Each row is a point. Each copy is the shape, with its points in the same order, stretched, turned, moved and blurred by noise. Say if it was mirrored as well.

Shape:
46 18 -46
-14 -41 12
10 -40 -30
3 -44 3
-21 44 -65
11 -15 17
73 -12 -17
Copy 1 (7 x 3):
42 -23 -33
4 22 52
38 32 19
16 23 38
-11 21 -57
5 -18 35
63 -35 5
Copy 1 is: mirrored
Copy 2, 7 rows:
44 30 -42
-38 -5 12
-12 -11 -30
-35 0 -4
77 -21 2
-18 26 6
2 56 -55
Copy 2 is: mirrored

Shape:
-27 -50 -6 -25
-30 -7 -52 -31
-21 -10 33 -15
-30 -17 -6 2
-39 -24 33 -36
4 17 40 -35
-12 39 41 77
16 -74 32 -36
-15 -20 -7 -33
-37 37 41 3
Copy 1 (10 x 4):
-54 5 -9 -39
-23 -2 -62 -15
-26 -22 22 -5
-39 4 -9 1
-40 -38 16 -31
15 -30 29 -13
-16 6 53 88
-35 22 43 -74
-19 0 -14 -36
-7 -47 31 41
Copy 1 is: mirrored
Copy 2:
-18 -35 -2 -55
-18 3 -52 -63
-6 -42 -13 6
-24 -8 -12 -21
-11 -61 -20 -11
35 -42 -28 12
-30 28 12 72
18 -64 41 -47
3 -31 -22 -41
-8 -29 -36 40
Copy 2 is: mirrored
Copy 3:
-15 -46 -23 -10
-6 15 -53 -8
-24 -29 25 -1
-6 -17 -9 22
-41 -32 11 -10
-17 1 36 -32
-13 7 70 78
2 -81 15 -37
-16 -19 -18 -16
-57 21 46 17
Copy 3 is: only turned

Shape:
31 -20 -19 -14 -33 17 -25 -34
-38 7 -32 15 -42 6 -13 40
-10 -35 -59 21 -3 6 -13 -1
-28 77 -6 25 43 31 -19 7
46 -31 8 10 -59 -6 0 -35
10 28 -22 58 9 8 35 3
-12 -64 -6 31 -43 26 -43 -67
17 -33 32 -18 -7 14 -20 -29
4 -4 -91 9 23 -10 25 26
42 -20 -64 15 -5 1 -17 49
10 -61 18 32 -26 2 49 -49
27 -1 -8 -1 -54 -23 33 -34
32 -17 37 -3 -57 58 40 -61
Copy 1 (13 x 8):
43 0 -35 -19 -28 29 -11 -17
-28 12 -52 19 -2 6 -64 14
5 -36 -63 22 23 5 -21 -7
12 62 9 3 96 42 -36 15
34 1 -2 -1 -59 4 -3 -32
3 20 8 44 36 -7 13 19
21 -42 -19 25 -34 71 -30 -68
37 -14 15 -32 -15 37 -25 -19
-3 -13 -79 15 54 -43 12 30
51 -8 -65 30 7 -46 -38 38
-14 -50 18 11 -40 22 34 -28
-5 23 -17 -17 -37 -9 26 -23
21 13 33 -18 -65 65 27 9
Copy 1 is: only turned
Copy 2 (13 x 8):
30 -8 -4 -34 -12 14 -20 -30
20 7 -37 22 -29 -2 -27 53
21 -43 -56 11 -1 15 -24 11
23 48 -12 71 42 25 -4 22
37 -26 31 -26 -31 -11 3 -27
54 -15 -13 71 7 -5 31 11
-16 -54 20 -9 -43 43 -21 -32
-1 -12 21 -44 9 29 13 -14
58 -33 -98 27 23 -12 -3 19
78 -39 -57 2 20 1 -26 40
4 -58 10 -12 -37 10 62 -22
33 -5 -1 -11 -37 -39 22 -30
25 7 33 -35 -57 37 69 -55
Copy 2 is: only turned
Copy 3:
15 3 -20 12 -54 -7 -39 -6
0 -28 -29 -12 6 17 -23 58
-17 -30 -45 36 -28 4 -4 17
-47 52 18 4 30 14 -14 26
54 -14 -7 40 -47 -11 -49 6
16 21 -9 50 21 8 2 41
-17 -49 6 64 -54 25 -54 -22
22 -14 33 19 -31 -20 -19 -24
-7 1 -77 20 -11 -8 36 35
3 0 -45 12 -64 -7 19 81
61 -48 2 74 -3 3 -8 -26
61 -1 -41 34 -10 -20 -45 -1
76 0 21 27 -32 31 -36 -43
Copy 3 is: mirrored

Shape, 12 rows:
35 58 -44 28 12 -29 1 50 -90
-22 0 -24 -32 19 -24 -12 -25 53
-34 -19 3 -56 -57 61 23 29 -59
17 2 -6 41 -12 31 -40 -51 8
41 12 6 -22 -8 -19 -39 0 3
-30 -60 0 -4 16 -25 -17 -35 -6
-28 -53 29 -11 43 5 6 19 11
-30 7 40 -35 7 -1 1 -20 18
-3 -42 11 -59 24 25 44 -22 1
-6 23 -1 -24 -65 24 79 59 -50
-7 19 -19 9 47 4 -47 -19 -6
18 16 -37 -18 -21 14 34 92 -43
Copy 1, 12 rows:
11 -73 -92 -30 -30 4 43 -19 17
-45 25 6 16 5 -5 -32 30 18
-6 71 1 -116 -48 -1 26 -20 41
-10 -9 16 10 -20 33 19 27 -42
-7 21 -11 1 -35 -46 24 15 -13
-48 -13 45 -26 -27 -14 -9 32 13
0 7 55 -31 -9 -31 -6 32 58
-16 37 36 -21 6 -26 -15 -9 12
-39 40 39 -65 18 -25 22 32 38
-12 54 -30 -78 -37 -1 60 -62 66
5 -42 -13 0 4 13 -20 40 -10
11 21 -63 -52 -52 -11 48 -12 78
Copy 1 is: mirrored
Copy 2, 12 rows:
62 -5 -54 24 89 -50 6 8 -47
-55 -16 -10 -13 -10 -10 14 -37 6
15 3 6 -14 -3 24 -15 62 -81
8 11 8 58 -46 2 11 -14 2
0 -33 -28 21 8 -2 -34 -10 0
-12 34 -35 -24 -17 12 8 -21 12
6 11 4 -52 8 16 18 4 25
-24 0 25 -14 -11 0 -25 -10 -4
7 -6 0 -70 -35 -17 9 3 -13
12 -3 8 -13 28 -48 -14 81 -66
10 -1 -16 14 18 7 21 -52 -6
34 -35 -34 -14 61 -32 21 59 -47
Copy 2 is: mirrored
